Every row gives one point. To make a cloud, some directions were put in groups of two or more. Within a group, all points are equally far from the middle, so they leave a hole (a ring in 2 directions, a hollow ball in 3). The other directions are filled evenly. Then the cloud was stretched, turned, moved and blurred a little. Count the holes, and give their numbers of directions, smallest first.

Cloud (19 x 3)
[[ 65  16  55]
 [ 16  18  70]
 [ 20  57  14]
 [ -6 -21   2]
 [-22  69  24]
 [-16 -13  13]
 [-47  46 -13]
 [ -1  30  11]
 [-64 -21   1]
 [-38  27  23]
 [ 50   5  60]
 [ 54  10   2]
 [-49  12   4]
 [ 25 -33  20]
 [ 37  -9 -13]
 [ -5  -7 -34]
 [-18   0  11]
 [ 37 -21 -22]
 [-11  -3  54]]
Holes: 0

Cloud (22 x 3)
[[ -5  59 -16]
 [ 38   1 -33]
 [  8 -38 -30]
 [ 44  10 -25]
 [-16  27 -49]
 [ -5  44  25]
 [-21 -10 -45]
 [ 49  14  35]
 [ 25  42  12]
 [ -5 -24 -37]
 [ -6  30 -43]
 [ 62  15  28]
 [ 16  48  -4]
 [ 33 -41  36]
 [ 46 -26  46]
 [ 30 -62   6]
 [ -9  64 -12]
 [ 49  28   4]
 [-15   0 -47]
 [-15 -14 -43]
 [-31 -23  -5]
 [  7  41  26]]
Holes: 1 (2)

Cloud (26 x 4)
[[ 13  11 -21  76]
 [ 24 -12  16 -31]
 [-34  34 -51 -19]
 [  1  63 -22 -30]
 [ 29  29  35  11]
 [-43  35 -46  -5]
 [ 71   8   4  19]
 [ -2  50 -36 -10]
 [-46   3 -19  -2]
 [-38  50 -47   3]
 [ 53 -52  10  23]
 [-13   4   8 -41]
 [ -3  38  13  59]
 [-16   1 -20 -26]
 [ 53 -56  31  26]
 [ 41 -28 -18 -15]
 [ 20 -19   2   1]
 [ 28  30  28  11]
 [ 52 -29  17  63]
 [ 34 -31 -16 -14]
 [  3  28 -43   9]
 [  1  20 -13  13]
 [  0 -20 -24  31]
 [ 18   6 -11 -92]
 [ 66  -6 -10 -42]
 [  2   1 -47  25]]
Holes: 0

Cloud (53 x 6)
[[-11  -2  63   5  27  36]
 [ 32  16 -43   9  -1  11]
 [ 28   8  -3 -39 -57 -27]
 [ 48 -48  19  27  45  26]
 [ 19  17  31  -6 -89   2]
 [-28  23  -9 -17  34  35]
 [ -4   8  39 -14  -6  50]
 [-41  -6  24 -17 -32 -48]
 [ 19   9  33  64   8  46]
 [  0  -8  72  -6 -19 -18]
 [ 46 -24  -1   0  16  33]
 [ -2  33   2 -11   3 -57]
 [-25 -55  -8  45 -32  14]
 [-21 -28  42 -18 -25 -46]
 [ -3 -46   9  -8 -10 -53]
 [-10   4  -9   2 -30 -32]
 [-23  -6  38 -37   7  14]
 [ 15 -23  32  -1 -18 -15]
 [ 23  25  39  39 -39  17]
 [ 33 -33  -1  51  21  52]
 [ 15  10  19  12  18  27]
 [ 44  39 -10  24  27  33]
 [ 46 -33 -39  -8 -36  30]
 [ 42 -75  44  33   2  61]
 [ 48 -37  13  -4  29  -7]
 [-14 -29   0  24  39 -28]
 [-20  24 -42  41   2  47]
 [ 19 -20  24  32  32  46]
 [-36  15  57 -22 -43 -26]
 [ 26 -50  44  15  39  18]
 [-23 -39  12  26 -26  24]
 [-28  -3 -23   5 -16  66]
 [ 66   9  21  65   1  41]
 [ 51  20  32   7 -46  58]
 [ 26  34  33  16 -38 -26]
 [-22   2  38  25 -41   7]
 [ 28 -11 -38 -15 -39  44]
 [ 50  26  11 -33 -10   9]
 [ -4  24  56  16  31  20]
 [ -7 -47  19  18 -56 -22]
 [-19  23  -3 -27 -28  29]
 [ 42 -37   7 -18  53  19]
 [ 42 -17  49  29  33 -45]
 [-23  47  37  33 -47  -9]
 [ 12   1 -20   7  76 -13]
 [ -3 -67  -8  15  38  30]
 [ 33 -68  59   8  52  34]
 [-36 -14  76  22   4 -11]
 [  3  30   3  38 -37  -4]
 [ 18  20   8  19   5  18]
 [-12  47  34   4  20 -32]
 [ 50 -58  43  40   4  56]
 [-37  50 -52  26  -6 -33]]
Holes: 0
